Every row gives one point. The last column is the point's height on a tilted bowl or saddle (a function of degree 2), plus a little noise. Count its main directions that bend up, bend down and stay straight.

Points, 11 rows:
[[-2.8  0.9 -0.8]
 [-4.8  7.2 -6.6]
 [-0.1  2.9  0.1]
 [-4.4  0.7 -1.5]
 [ 3.2 -4.0 -3.4]
 [ 5.5 -5.8 -7.1]
 [ 0.6  3.2  0.4]
 [ 2.2  2.5  0.9]
 [-3.3 -4.3 -2.4]
 [ 1.8 -6.8 -6.6]
 [ 0.9  3.7  0.4]]
Directions: 0 up, 1 down, 1 straight

Points:
[[ 2.2 -3.7 -4.4 -0.1]
 [ 0.9 -2.1  5.1 -5.0]
 [-1.7 -0.2 -1.2 -3.9]
 [ 1.7 -2.5 -3.9 -0.4]
 [-2.3 -0.5 -7.4 -6.4]
 [-3.7 -2.9  0.5 -5.7]
 [ 5.6  1.6  1.4  0.8]
 [-3.3  2.3 -2.4 -5.5]
 [ 9.2  3.9  5.4 -4.5]
 [-1.3 -4.2  2.2 -5.4]
 [ 4.9  5.3  1.5 -2.2]
 [ 5.3  3.2  1.4 -0.3]
 [ 2.3  1.8 -3.8  0.6]
 [-4.3 -1.4  3.0 -4.4]
 [ 3.5  4.3  1.5 -2.3]
 [ 1.7  0.2 -5.1  0.6]
 [-4.8  5.3  0.6 -5.9]
 [ 8.9 -6.1  2.9 -0.2]]
Directions: 1 up, 2 down, 0 straight

Points, 27 rows:
[[  3.2   3.1   2.5  -7.0  -4.0]
 [  4.7   1.2   3.2   3.4  -1.5]
 [  6.1   0.7  -3.2  -3.3  -2.2]
 [  2.3  -1.9  -2.2  -3.5   0.3]
 [ -0.4  -2.2  -4.0   0.2   0.8]
 [  4.2  -2.1   0.6   6.0  -0.6]
 [ -3.8   9.7  -3.6  -8.8 -11.1]
 [  2.5  -0.1   4.2   4.5  -1.3]
 [  1.5  -1.5   3.6   0.7   0.6]
 [ -4.7  -3.0   0.2   5.5  -1.7]
 [  0.0   2.7   2.6  -2.2  -0.8]
 [  1.9  -0.2   4.3   3.5  -0.9]
 [ -2.4   9.6   0.2   3.1  -8.8]
 [  4.8   1.2  -2.2   1.8  -0.4]
 [ -4.4  -2.4  -3.3   1.7  -0.1]
 [  0.0   8.5  -0.3   6.9  -9.0]
 [  5.0  -0.6   3.4   2.1  -0.5]
 [ -0.8   5.4  -1.6   4.8  -3.9]
 [  0.0  -1.3   0.6  -0.4   1.5]
 [ -6.8  -5.4   1.8   6.4  -4.2]
 [  1.7   1.7  -0.4  -2.7  -0.2]
 [ -1.5   2.3   7.0  -3.2  -3.1]
 [  2.5  -6.3   0.3   8.8  -2.6]
 [  0.0   2.9   1.8   1.3  -0.8]
 [ -1.2   6.4   1.0   3.5  -4.8]
 [ -7.1  -2.2   2.5  -3.6  -0.8]
 [ -3.7   3.0  -3.5   0.3  -1.5]]
Directions: 0 up, 4 down, 0 straight

Points (27 x 5):
[[-2.7  4.0 -3.4 -5.9 -3.2]
 [-4.7 -2.7 -4.0 -5.8 -2.4]
 [ 0.5 -3.0 -8.5  4.1 -4.4]
 [ 3.2  1.8  2.7  1.5 -2.3]
 [-0.5  1.2  0.4 -4.0 -0.7]
 [-1.3  2.7  6.0 -3.7 -4.2]
 [ 6.3 -2.3 -4.2  2.2  1.8]
 [-2.5  4.4  1.4  3.5 -2.8]
 [ 1.1  4.0  8.0 -2.3 -6.6]
 [-2.0  5.1 -3.3  6.1 -5.1]
 [-2.2 -0.8 -3.7 -6.6 -1.3]
 [-3.4 -8.4 -1.2  1.5 -4.4]
 [ 3.9  5.2 -2.9 -2.0 -3.1]
 [ 5.5  7.9  0.5 -0.7 -6.7]
 [ 2.8 -1.3 -3.1  0.2  1.0]
 [-0.6  3.6  1.9  3.8 -3.5]
 [-0.8 -0.3  0.5  0.0 -0.5]
 [-5.0  1.7  4.8 -4.0 -3.4]
 [-0.7 -0.3  6.2  5.0 -6.7]
 [ 1.4 -0.2 -8.4 -4.5 -1.3]
 [ 0.9  4.2 -2.9  4.2 -4.3]
 [ 0.5  6.7  1.4 -6.8 -5.6]
 [-2.2 -2.4  3.1 -2.1 -1.6]
 [-2.9  0.2  4.7 -0.9 -2.7]
 [ 1.6 -2.2  3.1 -7.0 -0.1]
 [-3.1  5.1 -0.4 -3.5 -2.4]
 [ 2.1  4.3 -0.3  6.2 -6.1]]
Directions: 1 up, 3 down, 0 straight

Points (44 x 7):
[[-7.5 -1.5  1.7 -8.1 -3.5 -2.7  0.1]
 [-0.5  1.0  0.3 -6.8 -6.4  0.2  3.5]
 [ 0.7 -0.7 -4.2 -5.2  1.0  0.9  2.5]
 [ 0.2 -0.9 -5.3  3.4  2.3 -0.2  3.2]
 [-1.7  2.1  1.2 -3.3 -0.8 -6.8 -5.6]
 [-3.2  1.2 -1.5  3.8  3.0  1.0  0.3]
 [ 2.3  1.4  1.0  1.4 -0.7 -7.6 -8.1]
 [-6.2  0.9  0.7 -6.2  5.0  1.0  0.2]
 [ 2.4 -0.3 -2.1 -3.5 -2.4 -2.9 -1.7]
 [-5.3 -1.0 -4.7  1.6  0.2  4.0  2.0]
 [-3.0  2.2 -3.8  6.9  3.9  3.7  5.7]
 [-1.7 -6.1 -1.1  2.0  6.4 -1.0 -3.9]
 [ 0.9 -5.1  3.5 -3.9 -0.4 -3.2 -7.1]
 [ 2.1 -2.9 -4.8 -2.7  1.4  2.1  1.9]
 [ 3.2  8.0 -4.8 -2.2 -1.5 -0.5  4.1]
 [ 3.4  3.4  5.6  0.7 -0.4  5.7 -1.7]
 [ 2.2  4.2  6.5 -2.1 -6.8 -8.6 -5.9]
 [-1.2  0.2 -3.6 -6.9  4.1 -4.4  0.8]
 [ 2.1  5.9 -0.3 -3.5  7.2  2.1  5.6]
 [-5.9  0.8 -2.8  6.0  3.1 -3.5 -1.6]
 [-3.2 -1.9 -7.3 -5.0  0.1  1.2  1.4]
 [ 1.9  6.1 -2.4 -8.5 -6.5  3.8  9.8]
 [ 2.9 -3.3  2.8 -1.1 -3.1 -6.9 -8.5]
 [ 2.3 -3.1  7.5 -8.5  0.8 -4.3 -3.7]
 [ 1.1  5.1 -4.4  5.2 -9.9 -4.2  1.2]
 [-2.9 -8.0 -1.4  6.0 -3.4  3.4  2.3]
 [-1.4 -2.9  3.8  5.9 -1.6  0.6 -0.8]
 [ 5.5  2.9 -1.6 -0.4  4.8 -7.6 -3.5]
 [-3.8  1.5  3.7 -2.4  1.1  4.9 -1.4]
 [-0.1 -4.0  4.5 -1.7 -4.8 -0.4 -2.6]
 [-1.6 -1.4  1.9 -4.9  7.1  0.5 -1.4]
 [-3.7 -1.2  4.6  1.2  1.0  1.4 -3.8]
 [-6.7 -5.6 -0.1  1.1 -4.7  1.7 -1.5]
 [ 0.7 -2.5 -3.7  3.0  0.7  2.6  2.7]
 [ 4.1 -5.7 -0.9 -0.2  3.5 -1.7 -3.3]
 [-0.8 -0.3  0.5 -4.9  1.2  2.7  0.4]
 [-6.1  4.4  6.6 -0.8  0.1  1.0 -2.4]
 [ 3.1 -5.0 -1.4 -2.1 -3.9 -3.8 -5.8]
 [ 4.0 -3.8 -3.5  2.4  0.6 -1.4  0.0]
 [-4.9 -1.3  2.2  1.5  0.9  2.7 -2.6]
 [-2.2 -6.1  3.9  1.7 -4.1  1.4 -2.3]
 [ 4.7  0.5  0.9 -7.2 -4.4 -0.1  2.3]
 [-4.4  1.0 -2.4 -2.2  1.2  0.4 -0.2]
 [-3.6 -0.4 -4.5 -6.7 -4.8 -4.9 -2.3]]
Directions: 2 up, 2 down, 2 straight
